Each row of a before or after table is a point. One or more steps were done to the points. Then noise was added and the rows were shuffled. The steps act on columns, c1 being the first. What was done? A step turns or swaps two columns, mirrors them in a line or flattens them onto one, adds a multiple of one to another, or multiplies or shifts one. Angles are multiples of 10 degrees, from the lower column toward the higher: turns from -170 to 170, lines from 10 to 170 but not 90. Use the fewest steps. Two steps may share a column if one is a turn and the other turns, adds or multiplies; they go together, in the order done. Otherwise the lowest column goes first.

Before (14 x 2):
[[ 5.9 -4.7]
 [ 5.0  7.4]
 [-2.8 -1.4]
 [ 3.5  4.2]
 [ 1.1 -3.1]
 [-4.2  3.4]
 [ 1.3  1.9]
 [ 0.2  2.3]
 [ 0.1  7.1]
 [-2.2 -4.7]
 [ 3.8 -5.2]
 [ 0.3 -0.1]
 [-4.7  3.8]
 [-3.7 -7.3]]
After (14 x 2):
[[  6.7  18.3]
 [  7.5 -11.7]
 [ -0.6  -3.4]
 [  5.8  10.6]
 [ -2.7   9.7]
 [  3.0  -7.7]
 [  2.9  -0.1]
 [  3.6   5.1]
 [ -1.7 -18.2]
 [  1.9   5.3]
 [ -2.5   8.2]
 [  6.0 -12.6]
 [  1.6  18.4]
 [ -0.3 -11.5]]
Steps: shift c1 by 2.0; multiply c2 by 2.5

Before (12 x 4):
[[-8.7  0.2 -3.6 -1.9]
 [ 7.6 -3.9  2.2  7.4]
 [-0.7  3.6 -3.4 -3.1]
 [-1.9 -1.3  5.9 -5.2]
 [ 1.5  1.8 -3.2  6.9]
 [-1.8  1.3 -6.4 -3.0]
 [ 0.8  6.6 -1.1 -8.9]
 [-1.2  1.1  4.8  2.7]
 [-4.1 -1.1 -0.7  1.1]
 [-5.3 -3.7 -1.1  4.2]
 [-7.7 -4.1  5.1  3.4]
 [-3.6 -1.6 -3.0  2.1]]
After (12 x 4):
[[ -6.8   1.7  -1.6  -4.8]
 [  2.2  -0.1  -0.7 -11.8]
 [ -3.6   2.7   0.9  -2.2]
 [  1.1  -8.4  -9.9   1.9]
 [ -5.4   6.7   7.2  -8.9]
 [  1.9   3.1   7.7  -7.2]
 [  0.3   2.2  11.5 -14.8]
 [ -2.1  -0.1  -3.7  17.5]
 [  5.4   3.3   9.1   2.0]
 [ -0.1   1.9 -10.4  12.1]
 [ -3.4   1.8   3.1  -9.2]
 [ -7.4   2.8 -10.6  12.0]]
Steps: turn c1 and c2 by -50 degrees; multiply c3 by 3; turn c3 and c4 by 120 degrees

Before (13 x 6):
[[ 2.1  0.9 -1.4 -4.4  5.2  6.8]
 [ 2.5  5.2  5.4 -1.0 -2.8 16.2]
 [-2.7 -3.7  2.0  2.1 -0.8  2.1]
 [-5.4 -0.7  5.0  3.1  4.3  5.7]
 [-1.1 -3.7  6.6 -1.8  4.9  0.1]
 [ 2.3 -1.3  0.1 -5.4  1.6 -0.7]
 [ 1.7 11.4  5.9  5.7 -2.0 -0.6]
 [ 3.0 -1.1  4.5  2.6 -8.5 -0.4]
 [-1.4  0.8  0.1  1.1  0.9 -0.2]
 [-2.6  4.3  5.5 -5.3  3.8  4.5]
 [ 0.6  6.3 -3.9  1.1  5.2  5.2]
 [-0.3 -0.4  2.8 -2.8 -5.6  1.0]
 [ 1.8 -1.6 -9.9 -4.8  4.2  0.8]]
After (13 x 6):
[[ 0.8 -1.4 -0.1 -3.1 -5.7  3.1]
 [-2.5 -2.9 -2.8  0.4  0.3  2.3]
 [-5.5  0.8 -3.1  1.1  6.4  7.3]
 [ 2.2 -2.6  1.1  2.7 -8.6  3.0]
 [ 3.0 11.9 -5.2  0.3 -3.2 12.9]
 [ 3.2  5.2 -3.9 -4.2  3.9  1.6]
 [-0.4  9.3 -0.9  1.3  5.8 -1.5]
 [ 0.3  6.5  9.8  5.4 -2.1  4.2]
 [-0.1  3.9  1.4 -5.3  4.5  7.7]
 [ 3.5 -1.4 -0.2 -4.6 -0.4 -0.7]
 [ 3.4  2.0 -5.3 -3.6  3.6 -8.8]
 [-1.1 -4.2 -0.4 -2.4  4.7  6.5]
 [-1.5  0.8  1.5  0.0  1.9 -0.1]]
Steps: turn c1 and c4 by 20 degrees; add -0.3 times c1 to c5; turn c3 and c6 by 60 degrees; turn c2 and c3 by 40 degrees

Before (14 x 9):
[[ -5.4  -2.4   0.3   6.6   0.2  -1.3   4.6  -3.4  10.4]
 [  1.9  -2.3  -4.0   5.6  -7.0  -7.6   0.0   3.2  -1.1]
 [ -2.4  -2.0   4.6  10.6  -4.6   0.4   2.1   2.4   4.3]
 [ -6.3  -3.5  -3.0  -0.4  -0.4   6.5   2.8  -6.9   1.7]
 [  0.4   3.5  -4.3   1.1  -8.4  -7.1  -4.4   1.0  -4.2]
 [  2.2   2.2  -8.1  -4.2  -0.8   2.2  -1.9  -1.0   6.0]
 [ -3.3  -5.3   3.6   6.1   4.1  -1.3  -0.3  -1.3   4.7]
 [  1.5   8.0  -3.1  -4.1  -0.3   0.3  -1.5  -3.2   2.8]
 [  0.4   3.0  -1.6  -4.0   0.1   4.1   1.6  -4.4   5.8]
 [  4.4   5.0  -5.1   2.1   5.4   3.4   1.9  -4.1   4.0]
 [  2.5  -1.2  -2.0   3.9  -8.5  -3.2  -6.8   4.1  -0.2]
 [  5.2   3.9  -4.1   0.9  -3.7   1.4  -4.0  -9.4   4.5]
 [  4.0  -0.6   1.9  -2.2   3.8   2.0   4.7  -7.1   8.0]
 [  6.7   0.9  -2.1   5.7 -10.5  -6.0  -1.3   4.9  -2.7]]
After (14 x 9):
[[  5.8   7.8   1.3   0.1   0.8   2.9  -0.9   1.3   1.0]
 [ -0.8  -2.4  -2.3  -6.9  -4.9  -5.9  -0.2   7.4  -0.3]
 [ -7.3  -2.0   2.9  -3.8  -1.7   2.7   4.1   2.8  11.1]
 [-11.7  -1.5  -1.9  -3.2   2.3  -3.1   2.2   3.0   5.1]
 [  8.4   2.1   0.5  -3.9   2.9   1.4  -1.5   0.0   5.6]
 [  3.6   4.8  -3.6  -5.9   2.2   6.2   1.3  -4.7   2.7]
 [  3.7   2.6   1.1   0.5   3.7   5.1   1.2   0.2   3.9]
 [  1.8  -1.5  -2.8   2.5   1.2   8.6   4.3  -2.1   8.7]
 [ -0.5  -0.8  -3.1  -3.4  -0.3  -7.4  -7.2   7.1   0.5]
 [ -0.9   0.4  -7.4  -5.1  -1.8  -8.8  -1.1   9.4  -3.3]
 [ -8.1  -5.8   0.5  -1.7  -2.5   2.0   0.4  -3.2   6.9]
 [  4.2   4.0  -4.8  -3.6   2.3   7.9  -3.3   5.2   3.5]
 [  1.9   3.8   0.3  -4.2  -2.8  -4.7  -4.8  10.2  -4.8]
 [ -0.5  -3.8   7.3  -2.2   6.4   7.5   2.6   0.8   2.7]]
Steps: turn c3 and c4 by 130 degrees; turn c1 and c3 by -70 degrees; add -0.3 times c2 to c9; turn c5 and c6 by -110 degrees; turn c6 and c8 by 110 degrees
